Each wall is flat, endless, passes through zero and stands at right angles to its row. A trip goes straight from one point to another. Which walls does it cross, in order?

Walls:
(1): [-4.9,  0.7,  2.8]
(2): [-4.1,  0.5, -0.6]
(3): [ 3.2,  2.4, -2.5]
(4): [ 1.3,  3.4, -4.8]
(5): [ 3.2, -0.6, -5.9]
Trips:
[ 3.6, -5.9,  1.3] to [ 0.3, -3.4, -5.9] => 3, 4, 2
[2.4, 4.5, 5.7] to [ 2.8,  6.0, -0.2] => 4, 1, 5
[-2.1, -1.5,  6.6] to [ 6.3, -3.2, -2.1] => 2, 1, 5, 3, 4
[ 2.0,  2.4, -2.5] to [ 4.7, -0.9, -4.5] => none
[-3.3, -0.1,  1.8] to [ 2.9, -2.9,  4.2] => 2, 1

Walls:
(1): [ 2.7,  1.2,  3.2,  9.6, -0.9, -0.1,  0.2, -6.6]
(2): [-5.5,  5.0, -6.6, -0.1, -2.2,  1.0,  2.6, -7.0]
(3): [ 4.7, -2.8,  4.3, -6.0, -0.8, -2.2, -3.3, -1.5]
(4): [-0.1,  4.4,  6.3, -2.2, -1.9,  0.9, -2.1,  7.2]
(5): [1.0, 2.5, 0.0, 2.6, 5.3, 1.6, 2.5, 7.4]
(6): [ 1.9,  2.2,  2.7,  0.4,  2.0,  2.5, -4.2, -3.7]
(7): [ 7.3, -3.8, -0.4, -0.7, -0.4, -1.2, -1.5, -2.2]
(8): [ 2.6,  3.5,  0.8, -2.2,  2.8, -2.6, -1.8, -7.3]
(9): [ 3.2, -1.2,  2.1, -3.7,  4.9, -3.5,  1.1,  0.3]
Trips:
[-1.4,  2.3, -6.0,  4.7, -1.2,  1.8, -6.5, -3.1] to [-2.4, -1.0, -2.1, -5.5,  3.5,  2.2,  1.2, -4.9] => 1, 9, 3
[-6.2,  0.4, -5.1, -3.8, -0.3, -0.4,  5.9, -0.5] to [-0.4, -3.2,  4.7, -2.9, -0.8, -1.2,  2.5,  0.7] => 9, 3, 4, 2, 7
[-4.4,  3.2,  4.1,  1.3, -2.9, -0.3, -5.0, -2.3] to [-4.6,  4.6, -3.3, -0.9,  1.3, -1.2, -3.0, -1.8] => 3, 1, 4
[ 1.7, -1.0,  2.0,  2.3,  3.5, -2.0,  1.9, -4.3] to [-1.9, -3.9, -1.7,  0.9,  2.2,  1.8, -4.8, -5.9] => 2, 9
[ 5.6,  0.0, -3.8,  2.2,  3.9,  1.0,  1.0,  6.6] to [ 1.3, -4.0, -2.3, -3.6, -4.6, -6.4, -5.1, -1.2] => 3, 4, 5, 8
[ 2.5,  2.5, -0.7,  0.4, -2.0,  6.7, -1.4, -2.3] to [ 2.9, -2.4,  3.6, -1.5, -0.1,  3.6,  5.8, -7.3] => 4, 3, 9

Walls:
(1): [ 1.9,  2.2, -2.8,  5.2,  1.6,  3.0,  1.1,  3.9,  0.5, -1.3, -2.9]
(2): [ 2.6,  3.4,  6.8, -4.1,  3.4, -2.4, -2.1,  0.0, -5.2, -1.8, -3.5]
(3): [ 3.0,  0.8,  2.6, -0.8, -3.3, -0.2,  2.0, -3.5,  2.1,  0.5, -3.3]
(4): [-1.4,  3.3, -3.4,  2.7, -1.1, -0.9, -4.3, -4.7,  0.8,  4.8, -1.9]
(5): [ 0.9,  3.9, -0.8, -3.7, -3.0, -1.6,  4.6, -3.5, -3.4,  0.2,  2.7]
(6): [ 2.9, -0.1, -4.9,  4.3,  5.1, -1.5, -3.6,  0.7, -3.4, -2.5,  0.5]
(7): [-3.0,  0.7, -0.6, -0.6,  3.2,  0.4,  2.0, -4.5, -2.2,  6.2, -3.3]
(8): [ 1.2,  3.2, -7.0, -2.9, -2.0, -3.7, -0.7, -2.1,  3.2, -6.9, -1.2]
Trips:
[ 3.4,  0.7, -1.4,  1.8,  7.6,  3.0, -3.6, -5.0,  0.6, -3.7,  4.0] to [ 5.5, -1.5, -4.2, -1.9,  1.9, -0.1, -2.2,  2.9, -2.4, -0.7, -1.5] => 4
[-6.0,  1.4, -0.1, -2.8,  2.0, -0.1, -1.4,  0.0, -0.4, -6.0, -0.6] to [ 3.0,  1.3,  1.4,  0.9, -1.6,  7.9,  3.8, -0.4, -5.6,  6.0,  6.3] => 5, 6, 7, 8, 2, 1
[ 0.3, -1.4, -1.4,  4.4, -0.3,  0.0,  1.8,  2.3, -1.8, -4.3, -0.9] to [-2.1,  2.4,  0.7,  1.2,  1.8,  5.0, -0.1,  1.1,  2.4,  5.2,  1.5] => 8, 7, 4, 6
[-1.1, -2.2,  9.3,  5.0,  4.8, -4.8, -1.3, -6.0,  5.7,  2.3, -1.8] to [ 4.6,  3.6,  4.8,  3.4,  1.2, -2.7, -4.5,  2.5,  0.5,  3.3,  8.8] => 6, 7, 3
[ 1.0, -1.3, -5.0, -1.1,  5.0, -2.3, -2.1,  1.0,  0.3,  2.2,  0.7] to [-0.1, -2.3, -0.2, -0.4, -3.7,  4.6, -3.8,  1.4,  7.2,  3.7,  7.3] => 1, 7, 8, 6
[ 1.9, -2.3,  0.0,  1.6, -4.7,  6.8, -1.7, -5.5,  2.6, -3.2,  3.9] to [-2.2,  0.8,  2.0, -3.0,  2.8, -2.0, -1.1,  1.2,  1.8,  9.1,  2.3] => 8, 7, 5, 3, 2

Walls:
(1): [ 0.5,  1.2, -1.8,  3.2, -1.7,  4.6, -1.6, -2.3, -2.3,  0.3, -1.8, -0.8,
 -2.1,  1.2]
(2): [-4.7, -1.1, -2.4, -4.6,  0.3,  1.1,  3.3,  2.9, -4.1, -3.8, -4.7,  0.9,
 -1.7,  3.5]
(3): [ 3.2,  1.5,  3.4, -0.9,  2.8, -0.8, -0.4,  3.2, -4.5, -1.8,  2.8,  5.8,
 -0.5, -2.8]
(4): [ 1.1, -2.2, -2.6,  2.4,  1.3,  0.1, -5.4, -2.2, -1.7, -0.2,  2.5,  1.2,
 -0.5,  3.2]
(5): [ 2.6,  3.8, -1.9,  2.3, -0.6, -0.6, -7.8,  0.9, -1.5,  0.5, -0.9,  9.2,
 -6.2,  1.8]
(6): [-0.8,  1.6, -4.1, -2.1, -1.7,  2.5,  4.7,  2.0,  4.9, -2.0,  7.8, -1.6,
  4.9, -2.4]
(7): [ 2.7,  7.9,  1.6, -3.7, -1.8, -1.9,  2.7, -3.9, -1.5,  6.6, -0.3, -2.5,
 -1.4, -1.5]
(8): [-6.3, -2.6, -0.8, -2.6, -0.6,  0.4,  5.0, -0.9, -2.9, -2.9, -4.1,  1.4,
  1.6,  4.3]
(9): [-2.9, -0.8,  1.2, -1.2,  0.2,  3.0, -3.4,  0.3,  1.5,  4.3,  0.6,  2.6,
 -0.1, -0.9]
Trips:
[ 1.1, -0.3,  3.5, -3.5, -0.7, -2.2, -0.2, -3.6, -0.7, -1.0, -4.2, -0.6,
  4.8, -3.5] to [ 2.6, -4.7, -5.2,  7.9,  1.4,  0.7, 10.1,  0.8,  2.8, -2.0,  6.4, -4.4,
  8.5, -0.5] => 3, 6, 7
[-1.0, -4.8, -1.0, -1.1, -0.6,  3.7, -4.8,  2.6,  2.2,  6.7, -4.1, -7.1,
  3.6, -1.8] to [-2.3, -2.8,  6.4,  3.6, -0.7, -3.0, -7.4,  2.8,  1.7, -2.6, -5.1,  0.8,
  1.9,  0.5] => 4, 1, 5, 3

Walls:
(1): [ 0.7, -2.9, -4.1,  1.3,  2.7,  0.0, -2.0,  2.2, -4.9, -2.4, -1.4,  1.3,
 -2.0,  4.3, -3.4, -2.0,  3.7, -3.9,  6.2, -3.3, -1.5,  1.5, -7.5,  5.8]
(2): [  4.3,   3.9,  -0.3,   1.2,  -0.4,  -3.9,   5.5,  -4.5,   0.7,   2.3,
  -0.2,  -0.9,  -4.4,   0.5,  -1.6,   6.7, -12.6,   4.2,  -1.8,  -1.9,
  -4.2,  -3.4,   5.0,   0.3]
(3): [ 1.3, -0.2, -1.5, -2.6,  1.9,  5.8, -2.4, -0.8,  1.2,  0.1, -4.7,  9.5,
  1.5,  2.3, -6.4,  1.5, -7.1, -2.5, -2.9,  2.9,  0.7, -1.3,  0.0, -6.9]
(4): [-2.9,  1.9, -6.2,  3.8, 11.6,  3.7, -0.5, -2.1,  1.4, -3.3,  2.9, -4.3,
  3.9,  4.1,  1.4, -1.9,  2.8, -1.1,  1.9,  3.8, -2.7,  0.3, -5.6,  1.5]
(5): [-3.5,  8.5, -4.9,  0.6, -3.5, -1.3,  4.6,  4.3, -5.6, -1.9, -1.2, -4.1,
  1.7, -6.3,  3.4, -4.3, -3.3,  4.3,  1.1,  2.4,  2.7, -1.1, -2.6, -0.5]
(6): [ 0.2, -3.8,  1.8,  3.5, -2.0,  0.7, -7.7,  0.2,  0.4,  0.0,  0.2, -1.8,
  5.7,  2.3, -1.8, -2.8, -0.6,  0.7,  2.7,  4.0,  3.2,  1.7,  1.6,  3.7]
(7): [ 4.8, -6.1,  1.8, -7.6, -5.7,  0.6,  4.1,  3.0,  1.5, -4.1, -0.4,  2.5,
  2.7,  0.6,  1.2, -0.7,  7.1, -4.4,  3.2,  0.2, -2.2, -3.3,  0.1, -0.3]
(8): [-2.1, -3.1,  5.0, -1.2,  2.0, -2.7, -5.1,  3.2,  2.2, -1.5,  3.0, -0.1,
  6.2,  5.1, -1.1,  2.3, -5.0,  5.5,  6.5, -4.9,  6.3,  0.9, -0.6, -5.1]
Trips:
[ 1.4,  0.7, -4.1, -3.9,  8.1,  3.4,  3.3, -6.4,  2.0, -0.3,  2.8,  0.5,
  1.1, -2.2,  1.7,  0.0, -1.2,  2.1, -1.9,  0.4,  4.3, -3.0,  4.3, -0.8] to [ 0.6, -0.6,  0.0, -2.0,  4.8, -0.5, -3.0, -0.5, -4.7,  4.3,  5.2, -0.6,
  3.2,  2.3,  0.9, -1.5,  0.3, -0.2, -5.3,  1.2,  3.3, -6.0,  0.3,  3.3] => 6, 8, 2, 3
[ 2.4,  1.7,  6.7, -0.2, -3.5, -3.1, -0.1, -0.5, -2.5,  2.3,  2.6, -0.1,
  0.7, -0.3,  2.4,  2.9,  0.4, -1.6, -4.1, -4.0, -1.0,  1.3, -1.6, -4.3] to [-5.3,  1.7, -5.1, -1.0,  0.7,  4.0, -3.9,  3.8,  1.8, -0.1,  3.5, -4.9,
  4.7,  0.5, -2.3,  4.6, -2.4,  2.0, -2.8,  1.2,  6.7,  0.5, -3.2, -2.4] => 7, 5, 3, 2, 6, 4
[-6.0, -2.1, -3.3,  9.2, -5.5,  2.5, -2.2,  5.0, -4.6,  3.3, -3.4,  1.7,
 -6.4, -3.3,  0.1,  0.3,  3.7,  4.1,  2.2,  5.2, -0.7,  3.0,  0.3,  1.1] to [ 3.9, -2.8,  1.2,  0.3, -0.1, -3.1,  4.7,  5.7, -1.7,  3.9,  1.6, -3.4,
  0.6,  0.7, -9.4,  0.7, -3.4,  4.8, -2.2, -1.7,  3.1,  0.5, -2.4,  2.9] => 2, 8
[-2.9,  3.2,  0.0, -5.9,  1.7, -1.0,  0.7,  6.8,  4.8, -2.5,  0.0,  0.5,
  0.1, -5.2,  0.1, -7.1,  0.2, -5.5,  3.0, -2.8, -2.4, -3.6,  3.3,  1.7] to [ 0.0,  2.9,  0.6, -4.9, -5.9, -8.2, -3.7, -1.1, -2.1,  1.3,  6.6, -1.0,
  1.5,  6.3,  2.6,  7.6,  4.0,  0.8, -2.1,  5.6,  2.1, -1.0,  1.7,  0.4] => 1, 8, 6, 5, 2
[ 1.6,  2.6,  6.9,  0.9, -1.5,  3.3,  3.3, -3.6,  3.3,  5.5, -0.8,  1.1,
  0.9,  0.7, -5.6,  3.1, -0.1,  2.6, -1.7, -2.9,  0.1, -2.9, -1.6,  6.1] to [-0.5,  2.2, -0.2,  2.7,  4.9,  0.6,  2.7, -5.0,  4.1, -2.8, -4.4, -0.6,
 -0.1, -3.9, -2.6,  3.1, -5.3, -5.9, -2.2,  0.6, -2.3,  4.9,  2.3,  4.2] => 4
[-0.4, -3.9,  3.5, -0.1, -4.1, -4.3,  6.9,  2.4,  1.9,  1.1,  1.9,  1.5,
 -2.9, -3.3, -2.6,  3.6,  1.7, -0.2, -1.0,  1.0,  0.5, -4.1,  2.4,  4.9] to [-1.3, -0.3,  2.7, -6.4, -0.8,  1.3,  3.6, -1.7, -1.1,  5.5,  3.1,  2.3,
 -1.5,  0.4, -0.6,  0.2,  4.3,  9.5,  4.7, -3.2, -2.6,  2.7,  3.9, -0.3] => 8
